Each row of a before or after table is a point. The points were changed in one or more steps. Then noise was added and the rows were shuffled. The steps act on columns, c1 being the first. What was done? A step turns or swaps two columns, mirrors them in a line or flattens them onto one, adds a multiple of one to another, or multiplies or shifts one. Angles are multiples of 10 degrees, from the lower column toward the higher: turns from -170 to 170, lines from 10 to 170 but not 90. Use the fewest steps. Two steps may share a column if one is a turn and the other turns, adds or multiplies; they go together, in the order done. Otherwise the lowest column goes first.
In the rows, 128 means zero.

Before (14 x 3):
[[ 95 106 113]
 [ 80 132  80]
 [ 99 107 110]
 [ 90 144 134]
 [124 137 171]
 [103 179 111]
 [107  73 168]
 [ 80 148 181]
 [134 126  73]
 [ 85 134 178]
 [149  87 152]
 [109 114  83]
 [138  84 136]
 [127  78 121]]
After (14 x 3):
[[136 126 182]
 [107  72  88]
 [128  78 136]
 [137  83 120]
 [148  88 104]
 [ 98 106 147]
 [107 114 172]
 [ 84 135  77]
 [102 180 146]
 [ 95 106 143]
 [ 81 131 177]
 [ 90 143 121]
 [125 137  86]
 [ 80 148  75]]
Steps: multiply c3 by -1

Before, 10 rows:
[[132 139 148 104 150 160]
 [102 102 167 186  91 223]
 [132  59 147 125 136 132]
 [116 133 123  94 115 131]
 [115 141 157 140 125 120]
 [102 135  53 102 131 129]
 [ 78 133 121 112 131 221]
 [ 83 142 158 110 128 135]
 [186 145 109 148 106 115]
 [ 96  97 164 181 138 127]]
After (10 x 6):
[[ 71 139 142 162 127 143]
 [119 131 119 138 112 135]
 [ 84 101 152 229 139 109]
 [122  66 147 172 140  98]
 [101 145 148 190 122 133]
 [ 91  54 154 238  79 197]
 [126 119 145 152 154 161]
 [187 148 132 197  98 127]
 [ 85  85 106 165 132 212]
 [130 134  50 154 132 131]]
Steps: turn c1 and c3 by 20 degrees; turn c2 and c6 by 30 degrees; shift c4 by 50; multiply c5 by 1.3

Before, 13 rows:
[[128 125 141 128 117 127 137 112 130]
 [114 116 117 129 109 147  95 111 121]
 [114 123 138 124 128 136 150 127 104]
 [132 130 132 121 134 117 135 138 118]
 [119 113 127 120 125 149 149 148 149]
 [ 93 120 122 102 125 125 139 148 149]
 [122 142 115 149 131  96 137 130 142]
 [124 110 142 114 149 137 127 135 142]
 [138  88 126 127 116 142 137 121 136]
 [140 146 121 125 127 110 133 129 130]
 [143 140 125 118 131 133 139 113 113]
 [131 111 110  94 133 141 119 130 130]
 [119 122 131 128 102 135 130 129 125]]
After:
[[149 113 139 149 128 134 112 123 116]
 [122  77 110 115 133 140 135 123 105]
 [127 134 132 135 133 123 120 142 127]
 [119 182 121 125 127 113 119 138 124]
 [118 164 125 139 131 125 113 113 118]
 [122   8 126 120 116 137 116 115 112]
 [136 170 115 122 131 101 122 145 157]
 [165 104 122 100 124 135 130 147 106]
 [137 110 131 131 102 135 129 126  88]
 [144  83 127 106 125 156 111 135 123]
 [131 119 141 126 117 119 120 114 112]
 [131  74 142 110 149 140 131 129 151]
 [130  91 117 135 109 136 164 104  98]]
Steps: turn c1 and c7 by -160 degrees; multiply c2 by 3; turn c4 and c9 by 70 degrees; add 1.5 times c5 to c9; turn c6 and c8 by -30 degrees
